Each row of a before or after table is a point. One or more steps were done to the points. Then noise was added and the rows were shuffled. The steps act on columns, c1 being the first. What was done? A step turns or swaps two columns, mirrors them in a line or flattens them onto one, adds a multiple of one to another, or multiplies or shifts one. Angles are multiples of 10 degrees, from the lower column toward the higher: turns from -170 to 170, lines from 10 to 170 but not 90. Use the fewest steps. Two steps may share a column if one is a turn and the other turns, adds or multiplies; they go together, in the order done. Otherwise the lowest column goes first.
In the rows, 128 means zero.

Before (12 x 2):
[[ 88 143]
 [169 192]
 [165 172]
 [ 95 134]
 [115 122]
 [126 148]
 [108 132]
 [ 80 105]
 [140 170]
 [179 183]
 [131  97]
 [ 79  74]]
After:
[[188 180]
 [ 84  69]
 [166 147]
 [149 130]
 [114  74]
 [ 99 128]
 [123 111]
 [165 171]
 [134 109]
 [172 189]
 [141  97]
 [151  88]]
Steps: mirror c1 and c2 in the line at 50 degrees

Before, 8 rows:
[[155 177 133 117]
 [157 147  77 120]
 [141 152  83 188]
 [114 178 103 122]
 [123 174 101 109]
 [101 141 230  93]
 [104 137  83  98]
 [131 155 187  98]]
After, 8 rows:
[[141 151  82 170]
 [133 155 188 106]
 [105 144 230 103]
 [111 179 102 126]
 [103 137  84 103]
 [159 147  76 123]
 [156 176 131 120]
 [122 177 102 113]]
Steps: multiply c4 by 0.7

Before (11 x 6):
[[137 125  88 182 151 114]
 [119 155  57 119 118 176]
 [178 169 149  77 167 102]
 [153 119  92 102  83 134]
 [130 136 117  90 108 164]
 [125  89 113 140 146 150]
 [152 173 122 144  83 143]
 [102 141 117  80 131 159]
 [151 158  83 135 141 145]
 [ 74  64 127  28 158 195]
 [104 177  89  94 135 121]]
After:
[[123  91 112 141 160 106]
 [109 179  89  94 134 134]
 [140 125  86 184 167 142]
 [154 118  95 102  59 121]
 [129 137 117  90  94  94]
 [151 157  85 137 141 110]
 [176 169 151  77 190 154]
 [124 157  56 118 112  81]
 [ 98 141 118  79 128  99]
 [ 73  66 127  25 175  63]
 [149 172 121 144  56 110]]
Steps: multiply c5 by 1.6; multiply c6 by -1

Before, 10 rows:
[[179 135 147 126 103 140  92 123 101]
 [132  51  98  84  55 117 188 140 133]
 [145 157 140 104  60 111 100 141 249]
 [151 140 171  93 120 119 104  90 112]
 [122 141 174  89  88 147  78 150  99]
 [147 149 182  78 118 109  62 175 107]
 [133  76 166 115  86 113  94 144 108]
 [126 132 154 131 112 114 108 140 103]
 [133 107  59  98 132 175  59 133 116]
 [140 131 184  96 126 151 100 153 147]]
After, 10 rows:
[[146 150 152 177 119 109  62 176 108]
 [122 140 148 168  88 147  77 149 100]
 [152 140 142 164 119 119 105  90 112]
 [177 135 125 136 103 140  92 124 102]
 [133 107 169 125 133 174  59 133 118]
 [146 158 144 146  62 112 100 141 249]
 [126 132 120 135 112 116 108 141 104]
 [133  77 128 148  86 114  93 143 108]
 [132  51 170 147  55 115 187 141 133]
 [140 129 138 165 127 149 101 153 148]]
Steps: multiply c3 by 0.4; turn c3 and c4 by 130 degrees

Before (13 x 11):
[[155 161 116 103 125 146 138  65 182  81  74]
 [122 114  74 120 149 131 105 138 108 159 163]
 [102  71 107 155  74 129 160  94  86 163 151]
 [ 80  99 112 151 101 138 119 159 103 108 182]
 [ 78  89 128 130 103 129  80  97 121 161 173]
 [193 195 119 108  98  93 116  74 149  80 116]
 [113 125 105  89 161  86  72 168 114 118 102]
 [175  78 167 141  98 153 150 106 149 169 194]
 [127 105 117 106 134 164  80 107  72 116 127]
 [104 174 165 166 133 162 148  70  83 158  85]
 [150 179 119 179  75 180 113  68 141 135  60]
 [177 129 113  93 125  71  80 144 148  72  87]
 [197 132 100 136 162  74  79  92 174  49 104]]
After:
[[173  78 127 141  97 152 148 107 189 169 194]
 [176 130 127  92 127  71  80 143 187  71  88]
 [196 195 129 108  96  92 116  73 189  80 115]
 [104 172 129 165 133 162 147  69 122 159  84]
 [150 179 128 179  75 180 115  69 180 135  60]
 [ 79  99 129 151 101 138 118 161 144 108 180]
 [122 115 128 118 149 130 104 136 149 159 163]
 [113 125 127  88 161  84  71 169 154 120 101]
 [154 163 128 104 126 145 138  65 222  82  76]
 [ 78  89 127 130 103 129  80  98 161 163 173]
 [196 133 127 137 164  72  80  89 214  50 105]
 [102  70 129 156  74 130 160  95 124 164 152]
 [127 105 128 107 135 164  82 106 111 116 125]]
Steps: multiply c3 by 0; shift c9 by 40

Before, 14 rows:
[[133  92  92 158 176 121 133 155  94 172 132 139]
 [112 126 176 132 189 159 174 122 142 121 142 165]
 [115 184 131  80  92 111 197  87 162 138 122 129]
 [113 175  82 102 139 112  65 149 137 120 127 109]
 [127  44  99 148 118 161  98 145  84 148 121 114]
 [ 66  93 168 105 143 122 131 115 185 132 102  88]
 [108 114 120 113 119 249 168 134 134  95  88 135]
 [102 153 103 126 104 136 159 166 170 148 122 170]
 [ 75 158 120 132 144 154 142  99 144  92  80 123]
 [122 168 145 134  92 114 114 118 104 125  93 112]
 [ 90  90 132 141 175 131 170 153  72  84 131 140]
 [142 143 116 169 122 116 150  92 137  95 175  71]
 [129 127 148 120 117 108 151  71 170  79 110 117]
 [133 141 127 108 108 161 192 154 141 114  64 125]]
After:
[[114 125 118 113 139 251 173 139 111  96  86 122]
 [115 128 178 134 167 157 168 134 146 120 143 190]
 [101 147 107 120 172 137 162 185 127 153 123  98]
 [ 87 110 132 143 143 131 169  99  85  70 132 175]
 [112 174 127  78 126 111 200 126 132 150 117  89]
 [132 144 124 111 123 161 194 155  95 117  70 107]
 [120 167 146 138 116 116 114 102 128 137  99  92]
 [ 63  93 167 105  84 125 130 164 156 121 103 140]
 [130  79  93 158 147 122 130 114 117 154 132 172]
 [114 175  84 104 109 113  66 142  94 134 127 143]
 [144 153 117 170  69 118 144 115 201 104 174 126]
 [ 74 164 119 128 125 158 142 119 166 105  78 142]
 [125  42 101 146 118 157 106 107 108 115 121 115]
 [131 149 150 119 116 113 155 127 190  82 109 117]]
Steps: turn c2 and c10 by 20 degrees; turn c8 and c9 by -50 degrees; add 1 times c4 to c9; swap c5 and c12

Before, 10 rows:
[[108 141 110  92  96 159 119 139 134 104 163 128 109 125 124 103 142 145]
 [ 97 107 135 146 104 153 117 125  99 170 129 153 158 156 112 130 128 124]
 [ 95 117 188 155 113 109 119 134 107 171 119 139 170 135 128 125 134 141]
 [108 121 119 131  92 124 135 119 114 136 119 161 189 140 105 109 135 151]
 [146 141 128  97 124 134 141 146 124 109 165 142 112 128 121 130 120 111]
 [117  85 172 140 103 148 119  99  91 142 111 151 182 139 108 111 141 146]
 [133 139 110  78 100 124 149 140 132 104 131 147  54 151 132 116 149 112]
 [ 96 110 168  62  77 112 138 103 142 121 110 139 169 142 165 135 124  51]
 [115 150 124  95 129 150 130 139 152  89 134 141 100 155 132 109  99 125]
 [131 155 144  74 108 157 143 149 120 136 132 142 134 155 135 124 141 138]]
After:
[[112 150 121 154 138 144 129 139 151  89 149 142 100 154 122 148 100 124]
 [123 155 160 166 135 141 144 150 121 137 166 143 134 155 126 129 142 117]
 [141 139  93 163 118 113 148 141 132 103 163 147  55 152 121 145 150 138]
 [158 141 129 175 129 131 141 146 125 110 129 143 113 128 111 132 120 144]
 [ 88 120 109 120 117 109 135 120 113 137 130 161 188 139  94 139 135 100]
 [149 111 209 156 108  93 140 103 140 120 190 140 168 142 155 147 124 203]
 [100  85 215 109 130 131 119  99  90 141 130 151 181 139  98 139 142 103]
 [ 86 115 249 104 116 108 118 134 107 170 113 139 170 134 117 126 133 115]
 [100 106 141 116 134 137 117 125  99 172 112 153 158 155 101 127 129 133]
 [ 91 141  92 178 133 140 119 138 133 105 134 127 108 125 114 145 143 103]]
Steps: turn c16 and c18 by 160 degrees; add 0.7 times c18 to c1; multiply c3 by 2; turn c4 and c11 by -130 degrees; flatten c5 and c6 onto the line at 60 degrees; shift c15 by -10

Before, 14 rows:
[[133 151 102 144 132 145 113 147 110 142 114 128 153  95 158  93  89 113
  109 135]
 [160 155 133 147 105 135 112 146 137 153 117 143 157 139 164  99 108  76
  127 118]
 [178 135 128 125 122 106 108 109 129 112 130 112 113 110 152 121 149 132
  106 160]
 [105 109 127 149 158 112 130 107 129 137 135 146  84 118 145 148 151  85
  135 105]
 [158 160 128 152 110 150 125 119 118 119 118 135 138 130 150  71 100 130
  139 138]
 [113 144 130 156 127 109  91 128 146 130 142 140 104 139 115 138 161 112
  112  90]
 [108 124 106 121 148 118 117 138 164 128 114 153  74 146 130 142 147 103
  128 115]
 [154 132 123 121 108 117 110 114 134 105 187 109 121 136 148 137 117 137
  115 151]
 [165 181 127 124 121 153 113 124 115 115 108 124 144  99 154 115  87  99
  134 123]
 [145 160 131 152 132 109 118 165 125 124 121 119 152 112 162  99  92 119
  153 121]
 [158 119 146 133 105 141  98 135 139 106 159 108 111  98 129 124 137 113
  130 164]
 [165 146 124 154 109 145 135 134 156 136 104 142 163  99 155 101  88 120
  126  95]
 [184 129 143 123 146 138 105 124 126 133 164 109 116 129 121 133 131 140
  121 156]
 [ 99 139 123 149 141  87 163 152 139 129 144 153  82 133 104 140 149  86
  104  97]]
After:
[[155 134 145 125 106 113 109 152 135 141 189 139 120 129 103 133 145 117
  121 154]
 [ 98 142 118 149 141  90 164 106 138 140 145 102  80 113 125 137 113 172
  162  95]
 [157 116 119 136 106 153  98 132 141 150 159 155 111 112 130 127 117 143
  123 163]
 [104 109 121 146 162 117 131 145 129 109 137 111  85 110 124 147 110 173
  111 101]
 [164 181 130 124 120 167 109 137 115 138 108 131 146 115 119 117 248 140
  102 123]
 [134 154 152 144 130 160 114 103 111 129 114 115 150 109  93  94 230 130
  120 134]
 [146 156 132 151 131 118 119  98 126 150 123 138 153 107 126  99 221 128
   87 123]
 [113 138 123 158 126 105  88 124 144 132 139 117 107 126 123 138  64 152
  152  90]
 [165 145 127 156 111 158 133 118 154 122 103 116 162 112 106 103 228 125
  108  93]
 [185 126 124 119 147 134 101 126 129 122 164 149 118 135 127 134 110 115
  139 155]
 [158 160 125 152 109 144 124 142 121 132 117 124 138 141 122  70 193 114
  106 136]
 [161 154 117 144 107 129 113  96 136 114 116 113 156 141 100 102 221 170
  103 116]
 [178 136 138 125 122 117 110 156 128 131 131 138 113  97  98 122  77 130
  123 158]
 [106 121 133 123 149 111 116 118 164 134 113  96  71 141 129 141 103 157
  129 116]]
Steps: turn c3 and c12 by 150 degrees; turn c6 and c14 by 30 degrees; turn c8 and c10 by 150 degrees; turn c15 and c19 by -130 degrees; turn c17 and c18 by 160 degrees; multiply c17 by 2.5
